Every row gives one point. The last column is the point's height on a tilted bowl or saddle (a function of degree 2), plus a little noise. Count its main directions that bend up, bend down and stay straight.

Points (10 x 3)
[-0.52 -0.25 -0.07]
[+0.33 -0.44 -0.13]
[+0.13 +0.61 -0.26]
[-0.18 +1.05 +0.68]
[+0.40 -0.10 -0.43]
[+0.26 +0.43 -0.42]
[+0.41 +0.01 -0.44]
[+0.05 +0.43 -0.48]
[-0.25 -0.22 -0.40]
[+0.44 -0.15 -0.33]
Directions: 2 up, 0 down, 0 straight

Points (10 x 3)
[+0.59 -0.06 +0.40]
[-0.19 -0.44 +0.06]
[+0.36 +0.47 +0.60]
[+0.38 +0.66 +0.88]
[-0.50 -0.41 +0.15]
[-0.36 +0.09 +0.13]
[+0.63 -0.07 +0.44]
[+0.05 +0.00 +0.06]
[-0.31 -0.02 +0.06]
[-0.69 -0.45 +0.31]
Directions: 2 up, 0 down, 0 straight

Points (18 x 4)
[+0.89 +0.09 -0.24 +0.28]
[-0.48 +0.03 +0.37 -0.34]
[+1.09 -0.26 -0.02 -0.81]
[+0.28 +0.23 +0.54 -0.04]
[+0.06 +0.42 -0.01 +0.49]
[-0.30 -0.03 +0.72 -0.16]
[+0.20 -0.50 -0.10 +0.44]
[-0.05 +0.02 -0.24 +0.53]
[+0.29 -0.18 +0.32 -0.28]
[+0.76 -0.21 +0.00 -0.31]
[+0.84 -0.18 -0.39 +0.50]
[+0.00 +0.12 +0.15 +0.03]
[-0.05 -0.40 +0.21 +0.02]
[+0.12 -0.07 +0.43 -0.22]
[+0.06 +0.29 +0.71 +0.14]
[-0.44 +0.57 -0.05 +0.17]
[-0.25 +0.91 +0.20 +0.85]
[-0.17 +0.52 +0.43 +0.26]
Directions: 2 up, 1 down, 0 straight

Points (22 x 5)
[-0.09 -0.52 -0.35 -0.26 -0.02]
[+0.85 -0.65 +0.12 -0.25 +0.57]
[+0.31 -0.02 -0.46 +0.31 -0.50]
[+0.00 -0.06 -0.36 +0.14 -0.45]
[-0.82 +0.24 +0.20 +0.31 +0.34]
[-0.26 +0.39 +0.29 +0.17 +0.06]
[-0.25 +0.44 +0.58 -0.02 +0.38]
[-0.19 +0.35 +0.43 -0.23 +0.31]
[-0.74 +0.04 +0.78 -0.03 +0.81]
[-0.08 -0.11 -0.81 -0.37 -0.18]
[-0.24 -0.28 -0.45 +0.47 -0.55]
[+0.50 +0.31 +0.32 -0.05 +0.09]
[+0.02 +0.54 +0.35 +0.31 +0.07]
[-0.31 -0.93 +0.05 -0.34 +0.56]
[+0.50 -0.13 -0.66 +0.32 -0.41]
[+0.17 +0.72 -0.04 +0.05 +0.05]
[+0.23 +0.52 +0.85 -0.28 +0.59]
[-0.28 -0.01 +0.71 +0.28 +0.23]
[-0.10 -0.23 -0.45 +0.14 -0.48]
[-0.13 +0.02 -0.53 -0.16 -0.34]
[-0.15 +0.57 +0.10 +0.31 -0.02]
[+0.12 +0.41 -0.41 +0.85 -0.46]
Directions: 3 up, 0 down, 1 straight

Points (48 x 7)
[-1.11 +0.19 +0.16 -0.33 -0.28 +0.13 +0.07]
[-0.23 +0.07 -0.04 +0.07 +0.50 -0.65 -0.64]
[+0.32 +0.26 +0.34 +0.00 -0.06 +0.00 -0.31]
[-0.45 -0.18 -0.41 -0.62 +0.37 +0.05 -0.51]
[-0.57 +0.01 +0.08 +0.16 -0.39 -0.74 +0.16]
[-0.52 +0.36 -0.07 -0.17 +0.31 +0.42 +0.00]
[+0.03 +0.37 -0.04 +0.33 -0.22 +0.47 +0.03]
[+0.40 -0.22 -0.14 -0.42 -0.07 -0.63 -0.60]
[-0.15 +0.53 +0.21 +0.26 -0.14 -0.19 -0.04]
[-0.56 -0.38 +0.23 -0.70 -0.11 -0.23 +0.32]
[-0.29 -0.59 -0.01 +0.02 -0.30 +0.21 -0.19]
[-0.06 +0.67 +0.36 -0.03 -0.50 +0.11 +0.31]
[+0.21 +0.36 -0.36 +0.27 +0.18 -0.36 +0.00]
[-0.15 -1.04 -0.03 +1.03 +0.53 +0.23 -0.23]
[+0.03 +0.67 -0.94 -0.69 +0.01 +0.19 -0.46]
[+0.28 -0.01 +0.41 -0.92 -0.16 +0.30 +0.33]
[-0.19 +0.15 -0.92 -0.21 -0.06 +0.07 -0.35]
[+0.06 -0.14 -0.53 +0.24 -0.30 -0.53 +0.01]
[+0.27 -0.27 -0.11 +0.43 +0.12 -0.35 -0.23]
[+0.31 +0.02 -0.08 +0.76 -0.05 +0.73 -0.12]
[-0.73 +0.53 -0.30 +0.45 -0.06 +0.37 -0.21]
[+0.04 -0.10 +0.19 +0.01 +0.58 -0.01 -0.39]
[-0.93 -0.33 -0.45 -0.20 -0.42 -0.35 -0.08]
[+0.14 +0.12 -0.23 -0.27 +0.50 +0.72 +0.49]
[-0.67 -0.68 -0.67 +0.16 +0.06 +0.01 -0.51]
[-0.32 +0.12 +0.44 +0.06 -0.48 -0.45 -0.04]
[-0.10 -0.40 -0.03 -0.40 -0.53 +0.00 +0.04]
[+0.54 -0.46 +0.20 +0.85 -0.26 -0.26 -0.87]
[+0.59 -0.02 +0.24 -0.28 -0.53 +0.42 -0.41]
[-0.20 +0.00 +0.21 -0.11 -0.23 +0.31 +0.02]
[+0.24 +0.23 +0.04 -1.11 +0.23 +0.63 +0.40]
[+0.51 -0.09 -0.09 +0.11 -0.45 -0.02 -0.56]
[+0.19 -0.55 +0.43 +0.50 +0.78 +0.22 -0.26]
[-0.23 +0.18 -0.41 -0.28 +0.35 -0.11 -0.33]
[-0.54 +0.05 +0.33 +0.06 +0.27 +0.27 -0.39]
[-0.57 +0.29 +0.95 +0.22 +0.27 +0.05 -0.91]
[+0.17 -0.83 +0.24 -0.35 +0.51 +0.05 +0.17]
[-0.10 -0.76 +0.20 +0.52 -0.29 +0.51 -0.66]
[-0.34 -0.28 +0.07 +0.64 -0.29 +0.04 -0.72]
[+0.23 +0.55 +0.11 -0.20 +0.27 -0.61 -0.64]
[+0.02 -0.81 +0.30 -0.01 -0.24 -0.07 -0.02]
[-0.82 +0.00 +0.01 -0.93 -0.11 +0.13 +0.29]
[+0.50 +0.64 +0.40 +0.86 +0.78 +0.12 -0.22]
[-0.38 +0.06 +0.61 +0.43 +0.38 +0.12 -0.90]
[-0.26 +0.03 +0.15 -0.54 -0.01 +0.59 +0.42]
[-0.28 +0.24 -0.06 -0.13 -0.19 +0.29 +0.12]
[+0.33 +0.44 -0.05 -0.83 -0.05 +0.49 +0.22]
[-0.29 +0.12 -0.12 +0.29 -0.43 -0.36 -0.02]
Directions: 3 up, 3 down, 0 straight

Points (66 x 9)
[-0.26 -0.08 +0.51 +0.72 +0.23 -0.10 +0.18 -0.18 -0.14]
[+0.04 +0.01 +0.41 +0.04 -0.76 +0.05 +0.41 -0.20 -0.38]
[+0.69 -0.68 +0.49 -0.47 -0.11 -0.75 -0.28 +0.21 +0.03]
[-0.29 -0.46 +0.52 +0.21 +0.38 +0.60 -0.52 +0.33 -0.35]
[+0.12 -0.48 -0.49 +0.11 -0.60 +0.03 -0.06 -0.14 +0.20]
[+0.13 +0.11 -1.29 -0.15 +0.02 +0.46 -0.11 -0.66 +0.22]
[+0.82 +0.12 +0.35 -0.35 -0.25 -0.42 +0.47 +0.34 +0.13]
[-0.15 -0.44 -0.21 -0.30 -0.24 -0.57 -0.60 -0.43 +0.25]
[-0.16 +0.27 -0.48 +1.04 +0.24 +0.07 +0.00 -0.13 +0.36]
[+0.71 -0.42 -0.49 -0.45 +0.53 +0.24 +0.36 -0.05 +0.71]
[+0.39 -0.07 +0.23 -0.04 -0.38 -0.79 -0.15 -0.19 -0.23]
[-0.90 +0.35 +0.16 -0.68 +0.43 +1.26 -0.41 +0.12 -1.79]
[+0.50 +0.27 -0.23 -0.18 -0.11 +0.24 +0.14 -0.33 +0.37]
[-0.14 +0.02 +0.08 -0.54 +0.67 +0.77 +0.31 -0.33 -0.23]
[+0.11 +0.57 -0.23 -0.48 +0.68 +0.15 -0.82 -0.28 +0.01]
[-0.05 +0.34 +0.09 +0.01 +0.25 -0.03 +0.54 -0.52 -0.30]
[-0.10 +0.52 -0.02 +0.21 -0.53 +0.22 +0.21 -0.13 -0.24]
[-0.01 +0.75 +0.14 +0.29 +0.21 -0.01 -0.02 -0.72 -0.31]
[-0.07 +0.37 +0.50 -0.07 -0.19 -0.07 -0.34 -0.07 -0.33]
[-0.52 +0.96 +0.28 +0.79 +0.20 -0.08 -0.46 +0.10 -0.30]
[-0.17 +0.27 -0.62 +0.14 -0.12 -0.16 -0.55 -0.47 +0.22]
[-0.21 -0.01 +0.67 +0.56 +0.75 -0.14 -0.01 +0.01 -0.25]
[-0.41 +0.35 -0.18 +0.53 +0.43 -0.53 -0.24 -0.28 -0.11]
[-0.06 -0.01 +0.30 +0.06 -0.58 -0.22 +0.39 -0.45 -0.58]
[+0.00 +0.89 -0.38 -0.05 -0.27 -1.04 -0.41 +0.18 -0.01]
[-0.07 -0.56 +0.13 -0.13 +0.72 +0.21 -0.31 +0.83 -0.19]
[-0.59 +0.46 -0.38 -0.35 -0.45 +0.33 -1.05 +0.26 -0.38]
[-0.13 -0.26 +0.57 +1.02 -0.20 -0.22 +0.01 -0.35 -0.34]
[-0.09 +0.16 +0.19 +0.29 -0.67 +0.10 +0.23 -0.04 -0.22]
[-0.30 -0.09 -0.35 -0.48 -0.32 +0.16 +0.12 -0.12 -0.25]
[-0.45 +0.95 +0.11 -0.08 -0.03 -0.06 +0.28 -0.07 -0.50]
[+0.26 +0.09 -0.12 +0.71 +0.56 +0.03 -0.55 +0.33 +0.25]
[+0.12 +0.26 +0.19 +0.54 +0.04 +0.26 -0.45 +0.42 +0.07]
[+0.05 +0.21 +0.27 +0.43 +0.09 +0.10 +0.22 +0.01 +0.04]
[+0.37 -0.33 -0.46 -0.37 -0.70 +0.38 -0.17 -0.06 +0.37]
[+0.48 -0.24 -0.24 +0.19 -0.17 +0.16 -0.26 +0.30 +0.46]
[+0.31 -0.11 -0.15 +0.00 +0.16 +0.45 +0.48 +0.12 +0.27]
[+0.28 +0.07 +0.36 +0.45 +0.69 +0.64 -0.02 -0.01 +0.34]
[-0.65 -0.08 -0.16 +0.31 -0.65 -0.23 +0.34 -0.33 -0.44]
[-0.07 -0.18 -0.18 -1.04 +0.34 +0.15 -0.41 +0.31 -0.14]
[-0.35 +0.13 +0.30 -0.02 -0.31 +0.28 -0.12 -0.77 -0.58]
[+0.57 +0.62 -0.94 +0.24 +0.50 -0.39 -0.81 -0.16 +0.82]
[-0.20 -0.17 +0.21 -0.09 +0.05 +0.04 -0.39 +0.45 -0.17]
[-0.13 +0.36 +0.25 -0.52 -0.13 +0.04 +0.18 +0.23 -0.32]
[-0.20 -0.03 +0.84 +0.51 +1.02 +0.45 -0.07 +0.27 -0.16]
[-0.02 +0.02 -0.03 +0.16 -0.03 -0.59 -0.18 +0.06 -0.05]
[+0.52 +0.25 -0.38 +0.06 -0.05 -0.33 -0.12 +0.64 +0.27]
[+0.40 -0.43 +0.48 +0.34 -0.45 -0.76 +0.33 +0.23 -0.49]
[-0.44 -1.20 -0.36 -0.29 -0.18 +0.30 +0.17 +0.23 +0.07]
[-0.46 +0.15 +0.01 -0.87 +0.18 -0.16 -0.46 +0.10 -0.37]
[-0.29 -0.37 +0.11 -0.14 -0.31 +0.34 -0.35 -0.51 -0.28]
[-0.71 +0.10 -0.07 -0.77 -0.53 -0.16 +0.19 +0.68 -0.75]
[+0.26 -1.06 +0.69 -0.09 +0.17 +0.02 -0.17 -0.46 -0.24]
[+0.15 -0.03 +0.03 +0.21 -0.40 -0.11 +0.39 -0.67 -0.45]
[-0.36 -0.11 +0.10 +0.07 +0.34 -0.28 -0.11 -0.05 -0.15]
[+0.29 -0.12 +0.02 +0.16 +0.38 -0.08 +0.39 -0.35 +0.06]
[+0.71 +0.77 +0.58 +0.07 -0.06 -0.09 +0.17 +0.00 +0.28]
[+0.76 -0.15 +0.55 +0.21 +0.70 +0.10 +0.62 +0.56 +0.63]
[-0.29 +0.38 -0.05 +0.00 +0.05 -0.44 +0.56 -0.35 -0.53]
[+0.35 +0.71 -0.39 -0.14 +0.04 +1.00 -0.23 +0.47 +0.09]
[+0.05 -0.03 -0.60 +0.14 +0.15 -0.09 -0.37 +0.04 +0.38]
[-0.31 -0.01 +0.45 +0.09 -0.39 -0.54 -0.52 +0.20 -0.33]
[+0.19 +0.33 -0.27 -0.45 +0.36 -0.18 +0.77 -0.59 -0.21]
[+0.13 +0.26 +0.26 +0.23 -0.28 -0.21 +0.42 +0.26 -0.16]
[-0.38 +0.35 +0.16 +0.41 +0.37 +0.02 +0.61 +0.01 -0.08]
[-0.53 -0.18 +0.16 +0.79 -0.09 +0.29 +0.28 -0.82 -0.44]
Directions: 2 up, 3 down, 3 straight

Points (71 x 9)
[+0.20 +0.12 +0.76 +0.36 -0.15 +0.07 +0.03 -0.47 +0.28]
[+0.15 +0.38 +0.03 -0.62 -0.35 -0.12 -0.31 +0.55 +0.15]
[-0.46 -0.49 +0.18 -0.77 -0.29 +0.51 +0.26 +0.38 +0.22]
[-0.55 +0.40 +0.02 +0.09 -0.29 -0.16 -0.04 +0.19 +0.16]
[+0.04 -0.24 +0.43 -0.31 +0.10 -0.22 +0.81 +0.03 +0.64]
[+0.02 -0.44 +0.13 -0.38 +0.21 +0.26 -0.25 -0.43 +0.01]
[-0.03 -0.17 +0.18 +0.76 -0.11 +0.27 +0.00 -0.12 +0.09]
[+0.03 +0.24 +0.78 -0.11 +0.32 -0.76 +0.30 -0.45 +0.90]
[+0.04 -0.24 -0.03 -0.31 +0.25 +0.32 -0.05 -0.75 +0.13]
[+0.68 -0.15 -0.58 +0.16 +0.33 -0.16 +0.33 -0.13 +0.44]
[-0.25 -0.29 +0.54 -0.45 -0.22 -0.02 +0.16 +0.16 +0.23]
[-0.54 -0.05 -0.62 -0.56 -0.29 -0.31 +0.49 -0.15 +0.39]
[-0.18 -0.65 +0.11 +0.33 +0.33 -0.03 +0.08 -0.05 +0.21]
[-0.60 -0.48 +0.10 -0.05 +0.33 -0.24 +0.64 +0.09 +0.55]
[-0.02 -0.36 -0.27 -0.44 -0.06 +0.05 -0.17 -0.30 -0.06]
[+0.45 +0.08 -0.30 -0.38 -0.65 -0.25 -0.06 -0.19 +0.22]
[+0.97 +0.11 -0.31 +0.36 -0.56 -0.02 -0.10 +0.51 +0.38]
[-0.21 -0.09 +0.09 -0.57 +0.07 +0.51 +0.39 +0.52 +0.30]
[+1.01 +0.00 -0.27 +0.08 -0.40 +0.62 +0.57 -0.47 +0.61]
[-0.24 +0.53 +0.38 +0.15 +0.29 -0.44 +0.36 -0.29 +0.62]
[+0.22 +0.18 +0.03 +0.39 -0.58 +0.31 -0.87 +0.73 -0.14]
[-0.35 -0.51 +0.06 +0.30 +0.04 -0.52 +0.32 -0.60 +0.48]
[-0.46 +0.05 +0.53 -0.39 +0.41 +0.08 +0.26 -0.22 +0.41]
[-0.83 -0.33 -0.56 -0.71 -0.09 +0.35 +0.20 -0.75 +0.20]
[+0.26 -0.29 -0.27 -0.08 -0.13 +0.19 -0.31 -0.24 -0.10]
[+0.20 -0.23 -0.18 +0.53 -0.04 -0.25 -0.29 +0.29 +0.07]
[+0.20 -0.89 +0.01 +0.46 +0.08 +0.42 +0.66 +0.22 +0.49]
[-0.02 -0.04 +0.33 +0.36 -0.34 +0.33 -0.01 -0.21 +0.02]
[-0.49 +0.83 -0.05 +0.12 -0.08 +0.64 +0.02 +0.25 +0.11]
[-0.09 -0.11 +0.15 -0.33 +0.05 -0.24 -0.39 -0.58 +0.12]
[+0.03 +0.21 +0.71 -0.16 -0.49 -0.40 +0.47 +0.40 +0.67]
[-0.39 -0.05 +0.27 -0.13 -0.10 +0.18 +0.62 +0.66 +0.49]
[+0.10 +0.29 -0.08 -0.56 +0.08 -0.01 -0.42 -0.03 +0.00]
[-0.49 +0.17 -0.11 -0.03 +0.19 +0.15 +0.65 +0.31 +0.49]
[+0.11 -0.19 +0.15 +0.10 -0.34 +0.35 -0.94 +0.36 -0.20]
[+0.41 -0.01 -0.38 -0.06 +0.48 -0.83 +0.26 +0.68 +0.64]
[-0.32 -0.01 +0.40 -0.68 -0.36 -0.29 -0.46 +0.10 +0.17]
[+0.31 +0.23 -0.67 +0.27 +0.05 -0.01 -0.10 -0.32 +0.14]
[-0.16 -0.12 +0.76 -0.03 -0.15 -0.20 -0.34 +0.24 +0.15]
[-0.47 +0.51 -0.46 +0.18 +0.11 -0.58 -0.10 -0.09 +0.34]
[-0.39 -0.41 +0.24 -0.36 +0.18 -0.37 +0.39 -0.48 +0.44]
[-0.36 -0.19 -0.38 -0.62 +0.08 +0.44 +0.08 -0.50 +0.06]
[+0.29 +0.26 -0.01 -0.27 -0.53 +0.22 -0.56 +0.25 -0.10]
[-0.29 -0.37 +0.14 +0.29 -0.12 -0.16 -0.94 -0.01 -0.05]
[+0.55 -0.75 +0.34 +0.54 +0.31 +0.99 +0.73 -0.32 +0.73]
[-0.40 +0.27 -0.36 +0.96 +0.44 +0.33 +0.18 -0.24 +0.35]
[-0.60 +0.03 +0.32 -0.23 +0.25 +0.62 -0.29 -0.26 +0.04]
[-0.45 +0.19 +0.69 -1.28 -0.13 -0.45 +0.11 +0.09 +0.83]
[+0.00 -0.15 +0.83 -0.44 +0.45 +0.24 -0.13 -0.28 +0.33]
[+0.03 +0.03 -0.17 -0.49 +0.54 +0.00 +0.17 +0.27 +0.25]
[-0.17 -0.03 +0.34 -0.35 -0.01 +1.02 -0.74 +0.08 -0.11]
[+0.44 +0.08 +0.60 -0.43 +0.57 -0.28 -0.37 -0.32 +0.44]
[-0.75 -0.08 +0.18 -0.53 +0.02 -0.16 -0.44 +0.93 +0.25]
[+0.27 -0.04 -0.29 +0.16 +0.10 -0.25 +0.14 +0.38 +0.22]
[-0.41 +0.25 +0.21 +0.61 -0.88 +0.59 +0.71 +0.04 +0.52]
[+0.92 +0.28 +0.52 +0.37 +0.18 -0.63 +0.55 +0.12 +1.00]
[-0.06 +0.13 -0.28 -0.50 -0.78 +0.01 -0.46 -0.67 +0.07]
[+0.21 -0.37 +0.11 -0.12 -1.03 -0.40 +0.59 +0.72 +0.77]
[+0.28 +0.52 -0.25 +0.22 +0.12 -0.80 -0.30 -0.53 +0.49]
[-0.03 -0.70 -0.14 -0.04 +0.36 -0.85 +0.15 -0.18 +0.46]
[+0.08 +0.12 +0.46 -0.40 -0.47 +0.54 -0.06 -0.19 +0.08]
[-0.08 +0.78 +0.03 -0.61 -0.19 -0.01 +0.13 +0.69 +0.47]
[+0.29 +0.05 +0.54 -0.08 -0.45 +0.14 -0.60 +0.37 -0.02]
[-0.92 -0.18 +0.51 -0.07 -0.32 -0.47 -0.21 -0.36 +0.44]
[-0.63 -0.52 -0.32 -0.78 -0.40 +0.20 -0.01 +0.41 +0.10]
[-0.39 +0.53 +0.35 -0.09 -0.06 +0.03 -0.89 +0.36 -0.13]
[-0.20 -0.34 -0.69 -0.26 -0.30 +0.14 -0.75 -0.59 -0.13]
[+0.31 +0.60 -0.44 +0.47 -0.44 -0.07 +0.47 +0.20 +0.54]
[+0.82 -0.76 +1.12 -0.09 -0.63 -0.40 +0.02 -0.16 +0.82]
[-0.16 +0.11 +0.16 +0.65 -0.19 -0.16 +0.39 -0.03 +0.37]
[-0.28 +0.03 +0.37 -0.15 +0.09 -0.03 +0.29 +0.42 +0.30]
Directions: 7 up, 0 down, 1 straight
